Every row gives one point. Any point is a mix of the corners, with weights that add up to 1. It lies inside the corners' shape when no weight is negative. Is each point inside? If not, which corners have a negative weight?

Corners:
(1): [-2.2 -4.5]
(2): [-3.6  1.0]
(3): [5.0 3.6]
Points:
[-2.1 -3.6] -> inside
[2.4 3.4] -> outside (1)
[0.2 2.0] -> inside
[-1.0 -3.9] -> outside (2)
[-0.1 -3.0] -> outside (2)
[-2.0  0.8] -> inside
[-2.4  1.1] -> inside

Corners:
(1): [-2.4  4.1 -0.6  0.6  2.8 -2.2]
(2): [ 0.5 -6.2  3.4  2.3 -0.2 -2.2]
(3): [ 1.3 -0.6 -0.2  0.4 -1.4 -1.8]
(4): [ 6.2  3.8  0.3  4.5 -1.7  0.6]
(5): [ 1.1  3.9  2.3 -5.8  0.7 -4.1]
(6): [ 2.5 -1.5  0.2 -8.7  6.0 -0.6]
(7): [-6.1  0.0  2.2  2.1 -7.6 -0.3]
Points:
[ 1.8  0.5  1.1  2.1 -1.9 -0.8] -> inside
[-4.5  0.1  1.9  1.3 -5.7 -0.6] -> inside
[ 1.6  2.8  0.8 -3.5  0.8 -1.8] -> outside (2)
[ 0.7 -4.1  2.7  1.6 -0.2 -2.0] -> inside
[ 2.8  1.6  0.5 -0.4  1.0 -1.5] -> outside (7)
[1.0 0.5 0.7 0.6 0.0 0.0] -> outside (3, 5)
[ 3.5  1.4  1.0  1.2  1.1 -0.9] -> outside (3, 7)
[ 0.8  2.6  2.1 -4.1  0.3 -3.4] -> inside

Corners:
(1): [-5.1 -1.7 -2.0 -5.7 -9.5 -5.1  1.2  5.9 -5.2]
(2): [ 1.1  3.9 -3.0  2.1  1.4  2.1  1.7 -4.1  4.5]
(3): [ 4.9 -1.3  1.9 -0.8  0.7  1.7  2.9  0.9 -0.2]
(4): [-3.1 -3.8 -0.8 -5.0 -5.7 -3.4  4.2  2.0 -4.8]
(5): [ 3.0 -3.0  5.1 -0.8 -1.5 -2.3 -1.8 -2.6 -4.0]
(6): [-4.9  3.7  5.1  0.9  2.5  3.1 -3.7 -3.2 -0.3]
(7): [ 0.6  2.4  6.2  0.8  0.1 -1.1  0.1 -2.5  0.7]
(8): [ 0.8  0.4 -1.9 -5.5  0.8  2.2  2.1 -0.5  5.0]
(9): [-2.9 -2.4 -1.7 -2.2 -2.6 -5.8  2.5  3.7 -3.6]
(10): [-0.9 -0.7 -1.9  0.2 -0.8  1.3  2.7 -0.2  5.2]
Points:
[-1.1 -0.7  0.0 -2.0 -2.1 -0.6  1.2  1.0 -1.1] -> outside (7)
[ 0.1  1.2  3.1 -0.2 -2.0 -0.1 -0.7 -1.8 -2.3] -> outside (8, 9, 10)
[-1.6 -0.3  0.2 -1.9 -1.4 -0.9  1.5  1.0 -0.6] -> outside (5)
[ 0.7 -1.5  1.4 -2.2 -1.7  0.2  2.0  0.8 -0.8] -> outside (2, 9)
[-2.2  0.9  2.0 -1.2 -0.5  0.4 -0.3 -1.2 -0.5] -> inside
